Each row of a before or after table is a point. One or more steps were done to the points. Then noise was added and the rows were shuffled. The steps act on columns, c1 being the first. What was done? A step turns or swaps two columns, mirrors them in a line or flattens them onto one, adds a multiple of one to another, or multiplies or shifts one. Angles are multiples of 10 degrees, from the lower column toward the higher: turns from -170 to 170, lines from 10 to 170 but not 90. Use the fewest steps. Two steps may share a column if one is a turn and the other turns, adds or multiplies; they go together, in the order done. Otherwise the lowest column goes first.

Before (10 x 3):
[[ -55  -48    9]
 [ -51  -27   17]
 [  36  -37   43]
 [  33  -33   33]
 [  58  -41   45]
 [  -6   10   60]
 [  22  -36  -18]
 [   4  -45  -25]
 [  55   29   61]
 [  44   30 -111]]
After (10 x 3):
[[  39  -18  -26]
 [   3   62   61]
 [  16  -71    8]
 [  -2  -58   18]
 [  64   28   44]
 [  49   12   43]
 [  45   11   30]
 [  43    3  -21]
 [ -10    1   57]
 [  -3   50 -112]]
Steps: turn c1 and c2 by 60 degrees

Before, 13 rows:
[[  38   77 -105   -3]
 [ -43   -1   58  -52]
 [  58  -15  -26  -15]
 [  32   -4  -59   10]
 [  19   54  -34   36]
 [ -11    8  -65  -38]
 [ -17  -13   49  -34]
 [ -63    5    4  -19]
 [   5  -32   55  -26]
 [ -36   -4   35  -33]
 [ -19   30  -58  -33]
 [ -62   -6   42   -8]
 [  21   25  -88   73]]
After:
[[-37  29 -22 -33]
 [  5  31 -54 -28]
 [ 38 -58 121  -3]
 [ 17  -1  63  37]
 [-44  49 -30 -52]
 [ 24 -65  68  73]
 [-17  37 -35 -31]
 [ 34 -53  25   7]
 [ 59 -29  -2 -15]
 [-64   5   4 -20]
 [-18 -36  55 -33]
 [-14 -49  38 -36]
 [-61  33 -24  -3]]
Steps: mirror c2 and c3 in the line at 30 degrees

Before, 12 rows:
[[ 72  17 -30  48   4 -65]
 [ -2   9  60  53  53  34]
 [ 70 -62  -9 -75  47   8]
 [ 33  -7 -17 -44 -17 -76]
 [ 42  33   5 -14  37 -41]
 [ 13  56  53  18   9   8]
 [ 99 -71 -19 -75 -29  -6]
 [-13  29  15  -2  44  28]
 [-13  -9  -1  26  20  20]
 [ 75  12 -70 -59 -32 -48]
 [ 57 -89  -3 -81  -2 -39]
 [  2  31  53  27  21  23]]
After:
[[  69   52   10   -1   10  -63]
 [  69  -92   30   31   47    9]
 [  78  -49  -28  -31  -33  -48]
 [  43   -1   46  -35   35  -42]
 [   1   33   93  -24   21   24]
 [  -1   47   98    9   52   34]
 [ -17   11   55  -30   46   27]
 [  30  -42   24  -11  -16  -76]
 [  98  -96   19   44  -29   -8]
 [  14   36   91  -44   10    8]
 [ -11   21   37   20   19   23]
 [  58 -105   37   53   -2  -34]]
Steps: turn c2 and c4 by -70 degrees; shift c3 by 40

Before (10 x 9):
[[ 53 -91   6 -28  39 -51  11   0   4]
 [-19   6  30   9  49   0 -66   5  17]
 [ 53  21  69 -21   2 104  50  18 121]
 [ 22   7 -18  22 -25  21 -54  17   2]
 [ 10  -4  24  52  22 -34 -15  60  11]
 [-12 -15  43  28  -2  68 -22  36 -32]
 [-40   7   5 -26 -23 -27 -12  30 -52]
 [ 89 -28  52 -27  42 -62 -37  36 -22]
 [ 20  26 103  27 -61 105  54 -54  95]
 [  7  33 -12  31  46   0 -13   8 -52]]
After:
[[ 87  16  48 -26  46 -65  46  -1 -41]
 [-22 -26  30  12  48   6  58  16   7]
 [-10   4  44  28   3  70  27 -12 -48]
 [ 12   1  21  52  14 -40  15  33 -46]
 [ 10 -31  -9  34  44   1   2 -42 -36]
 [ 23  -5 101  20 -67 109 -57  58  96]
 [-46 -12   9 -29 -18 -34  14 -40 -54]
 [ 16 -20 -16  21 -27  22  42   7  -9]
 [ 56  87   3 -29  33 -49  16  -2  -2]
 [ 55  -5  68 -21   5 106 -55 117  41]]
Steps: turn c2 and c7 by -160 degrees; turn c8 and c9 by -60 degrees

Before (8 x 11):
[[  -9  -28   23    4   -5   -2  -10    8    3   16   24]
 [  15  -31    1  -51   -3  -11   10   11   18  -12   -2]
 [  28   -4   29    5   -7    7    7   10    5    3    6]
 [  22  -10   17   -5   -3   -3   17    7   11   71    2]
 [  13  -37   20    6   23   -8    1    6 -121    1  -13]
 [ -61   -9   14   12   -4   16   29   10    2    0    0]
 [  14  -19    3    7   16   -1   -3   -1   21   -1  -10]
 [ -35  -18   28  -26   19   25    1    9    8  -17  -13]]
After, 8 rows:
[[  14  -19    4    8    6   -1   -5   -1   20   -1  -39]
 [  -8  -28   22    4  -15    0  -10   10    2   15   -5]
 [ -35  -18   28  -27    9   -1    1    8    7  -15  -44]
 [  23  -10   17   -5  -12    1   17    8   10   71  -28]
 [  27   -3   29    4  -18   -1    7   12    7    4  -23]
 [ -58   -9   14   13  -14   -1   30   12    2    0  -30]
 [  12  -37   20    6   13    1    0    6 -120    2  -43]
 [  15  -30    0  -52  -13    0   10   10   19  -11  -32]]
Steps: shift c5 by -10; multiply c6 by 0; shift c11 by -30

Before (8 x 14):
[[ -31  -22  -35   24  -25  -23    5   26   -7  -33   13   -5   12   16]
 [ -57    4  -27    1  -43  -31   -3  -24  -25  -51   42   34    8   -7]
 [ -37    8  -17  -23  -26  -41   27    3  -12  -33   29   36   32   51]
 [ -16 -108   75  -34   32   65  -62   10   -8  -10   -5   -2   18  -30]
 [  61   39   37   10   30  -44  -43   -9   16    5   -3   -8    3    0]
 [  24  -90   46  -48   19   31  -34  -13   -6   16    9  -36   41  -52]
 [  22   35   -8  -40   41  -25  -16   19   27    5  -28    8  -11  -40]
 [ -18   -5  -12    3  -47  -26    4   20   18  -27   92   31  -13   31]]
After (8 x 14):
[[   0  -91   73   31  -39  -46  -33  -39   -7   14    4  -36   40  -34]
 [  -1   38   61  -22  -23   41  -44  -37   18    3  -14   -7    7  -14]
 [ -15   -5  -20   22   44   35    1  -10   19  -29   91   29  -15   19]
 [  -9    8  -44   20   35   25   -3  -54  -23  -51   49   34    9  -14]
 [   7   36  -17   14  -55    9  -16  -10   29    8  -29    6  -12  -44]
 [  -5    8  -28   35   11   57   24  -24  -14  -35   32   36   31   32]
 [   3 -109  120   13  -44  -72  -60  -20   -7  -10   -3   -1   17   -5]
 [  -4  -22  -57   -9   34   25    2   -3   -9  -34   17   -5    9    8]]
Steps: flatten c1 and c11 onto the line at 100 degrees; multiply c3 by 1.6; turn c4 and c5 by 150 degrees; mirror c6 and c14 in the line at 80 degrees; shift c8 by -30

Before, 9 rows:
[[  57    4   -3  -50  -43    5   10  -32  -33  -17    9   23  -50   18
   -42   62   58   44]
 [  83   16  -78  -92   33   40   -9   32    5   -4   14  -35   26   59
    23  -50  -42   17]
 [  88  -28  -79   12  -35  -51   13   30  -31  -27  -57   11    8   80
    55  -53    3   46]
 [  39  -15   13    8   33  -31  -56  -40   -7 -103  -54  -12  -47   40
    27   -3  -12    6]
 [  71  -32   -2   -3   27   67   27  -36  -35   11    5   23   35   -8
    28   66    8  -54]
 [  69  -71  -81  -39   33  -46   39  -79   75  -42   19  -49   39   40
   -44   46   61  -36]
 [ -15   24   27    2  -20   52   35   31   38   15  -12  -62   27   91
    35   49   -9   19]
 [  21   -5  -23 -108  -64  -33   27   40   47  -41  -42   35  -42   37
   -45    0  -28  -32]
 [ -12  -65  -29   12   22   55   30  -18    1  -30  -47  -11   10   41
    64  -54  -51  -56]]
After, 9 rows:
[[ -11  -65  -31    9   24   55   16  -18   46  -27  -27  -42   13   39
   -20  -81  -49  -58]
 [  55    1   -5  -47  -44   -3   34  -35    6  -15   -5   25  -47   16
    32   67   58   42]
 [  69  -71  -80  -36   39  -49  -47  -79   85  -47   49  -24   36   35
    17   58   58  -35]
 [  89  -33  -84   10  -38  -53   38   29    2  -23  -46  -27    7   74
   -23  -69    5   44]
 [  24   -7  -23 -113  -62  -31  -31   44   60  -41  -54   -2  -42   35
   -24   35  -26  -32]
 [  86   14  -73  -90   30   38   -8   30  -13   -5   30  -15   23   59
   -32  -46  -40   23]
 [  73  -34   -5   -3   28   70   49  -35   29    9  -11   22   39   -7
    71    8   10  -50]
 [ -17   25   25    7  -22   50  -15   29   63   19   33  -51   24   93
    60   -8   -9   20]
 [  40  -15   12    6   34  -28  -26  -33  -87 -104  -34  -43  -45   41
    11  -23  -10    0]]
Steps: multiply c7 by 1.6; turn c7 and c9 by 70 degrees; turn c11 and c12 by 40 degrees; turn c15 and c16 by -60 degrees
